Each wall is flat, endless, passes through zero and stands at right angles to its row. A trip goes straight from one point to another. List the walls that it crosses, first one first.
In the rows, zero is written as 128.

Walls:
(1): [175 136 147]
(2): [106  99  73]
(3): [127  98  71]
(4): [136 162 119]
Trips:
[169 165 125] to [135  98 117] => 3, 2, 4, 1
[126 182 118] to [110 134 120] => 1, 2, 3
[115  93  93] to [155 117 165] => 1, 2, 3
[149 110  97] to [158  76 146] => 2
[143 129  96] to [139 181 147] => 2, 3
[111 137  40] to [ 70 131 101] => 4
[108  65 128] to [154 160  74] => 4, 1
[188 125 163] to [149 114 146] => 4
[109 154 139] to [146  96 162] => 1, 4

Walls:
(1): [123 134 182 179 143  64 154 150 149 133 153 143]
(2): [129 116 163 132 103 141 157 158 131 102 114 182]
(3): [134 131 108 124  50 146 160 159  93 101 197 161]
(4): [149 120 137 152 117 123  96 149  55 102  97 146]
(5): [129 127 124 105 127 109 134  78  81 109 140 128]
Trips:
[ 99 140 154  93 121  83 107 147  86 137 148 166] to [111 130 115 108 138 143 123 105 133  84 121 169] => 1
[ 77 170 153 142 133 107 131 170 169  97 161 159] to [172  94 160  96 118 141 161 138 117  95 144 169] => 4, 5
[145 174 167  86 156 115 179 135 168 116  90 109] to [134  62 113 138  74 161 109 149 133 139 145 188] => 3, 1, 4
[166 140  81 139 201 137  84  92 161 161 138 112] to [149 151 103 166 177 114 118 156 151  99 121 174] => 1, 4, 2
[111  87 169 159  97 131 119  79 106 110 158 122] to [131 170 138 161  87 138 162  88 154  95 165 160] => 4
[120 147 133 134 130 189  96  89  99 108 140 114] to [121 147 127 139 144 163 126 146 175  97 143  85] => 3, 4, 5
[178 149 137  91 146 102 167 171 152 133 184 121] to [147 104  74 119 156 108  96  29 152 122  81  96] => 2, 5, 3, 1
[158 161  79 116 133 117 105 160  61 101 182 117] to [118 115  98  53 114 141  50  97 133  65 141 144] => none

Walls:
(1): [135 124 172  85 122  98 170  96 150  54 122 183 145 152 166 125 179 120
 103 136  59 116 116  73  90 120 125 104 150 126 152 139]
(2): [121 166 108 115  82 136 154 182 144 169 133 144 138  80  58 175 174 145
 191 103 156 191 136 183 176 150 113 103 102 103  74 134]
(3): [101 133 125 168 147  86 156 162 160 133 117 104  99 126 137 140 165 142
 127 122 133 131 191 148 130 152 107  89 120 114 116 131]
(4): [111 118 147 112 138 125 143  57  93 141 133 135 152 157 107  95 107 179
 136 104 100  93 146 106  75 108 125 114 149  91 162 148]
(5): [100 107  86 128 136 115 117  89 121 112 187 144 134 123 163 116 117 145
 174  90  90 143 114 187 123 135 139 150 151 183 115 196]
(6): [ 84 123  74 194 104 139 135 134 121 129 162 135 145 158 135 108 114 101
 184 125 108 150 107  60 148 101 127 112  98 128 133 142]
(7): [115 110  72  48 114 191 152 146  65  95 145 129 172 132 108  75 141  84
 147 128  97 146 157 164 138 125 140 148  74 114  57  82]
(8): [147 186 131 162 128 139 101 128 117  84 128 100 163 167 133 147 131 101
 139  95 112 108 160 125 113 106  77 146  95  80 153 110]
(9): [183 133 135 115 146  95 155  95  96 102 176  86  85  91 123 128 125 130
 157 168 136 119 106 116 129 136 121 153  67 133 101  96]
(10): [129 116 102  96 138  64  81 145 169 152  98 184 100 104 118  80 164  88
 132  63 147 116 128 150 129 193 109 156 114 130  96  48]
Trips:
[157 177 137 136 172 119 122 145 135 144 100 157 158 182 110 144 146 108
 158 108  87 123 124 135 201 183 142 144 116 115 125 168] to [ 63 130 152 112  79 120 160 128 134 144 163  99 180 150  83 130 163 123
 139 156  99  92  56 120 146 110 131 111 131  94  73 116] => 7, 5, 3, 10, 4, 8, 9
[134 110  94 121 160 152  96 124 141 167 111  96 105 122 163 146 122 105
 174  76 102  78 142  94 133 166 141 139 114 137 114 109] to [118  79 159 108 145 123 149 116 142 135 114 137 177  70 119 126 144 119
  66  96 128  85 174 136  75 120 152 197 154 158 103 116] => 6, 4, 9, 8, 3, 1
[134 200 124 140 135 126 111 118 173 115 111  89 156 101 118 137  91  41
 105 120 126 101 161 167 142 122 105 114 107 198 141  61] to [179  69 164 135 171 110  93  80 129  89 128 158 151 102  60  95  62 157
  96 114 144 145 203 168 128 133 114  68 103  52 132  80] => 4
[141 127 132 101  74 119 163  55 123 112 119 187 125 121 169 142 119 145
 126  87 183 153 177 152 118  87 139 162  85 105 152 124] to [113  72 131 152 104 153 147 141 149 115 113 135 157 113 160 109 121 175
 112 136 103 216 141 132 170 131 175  83 118 159  95 159] => 10, 9, 8, 6, 3, 4
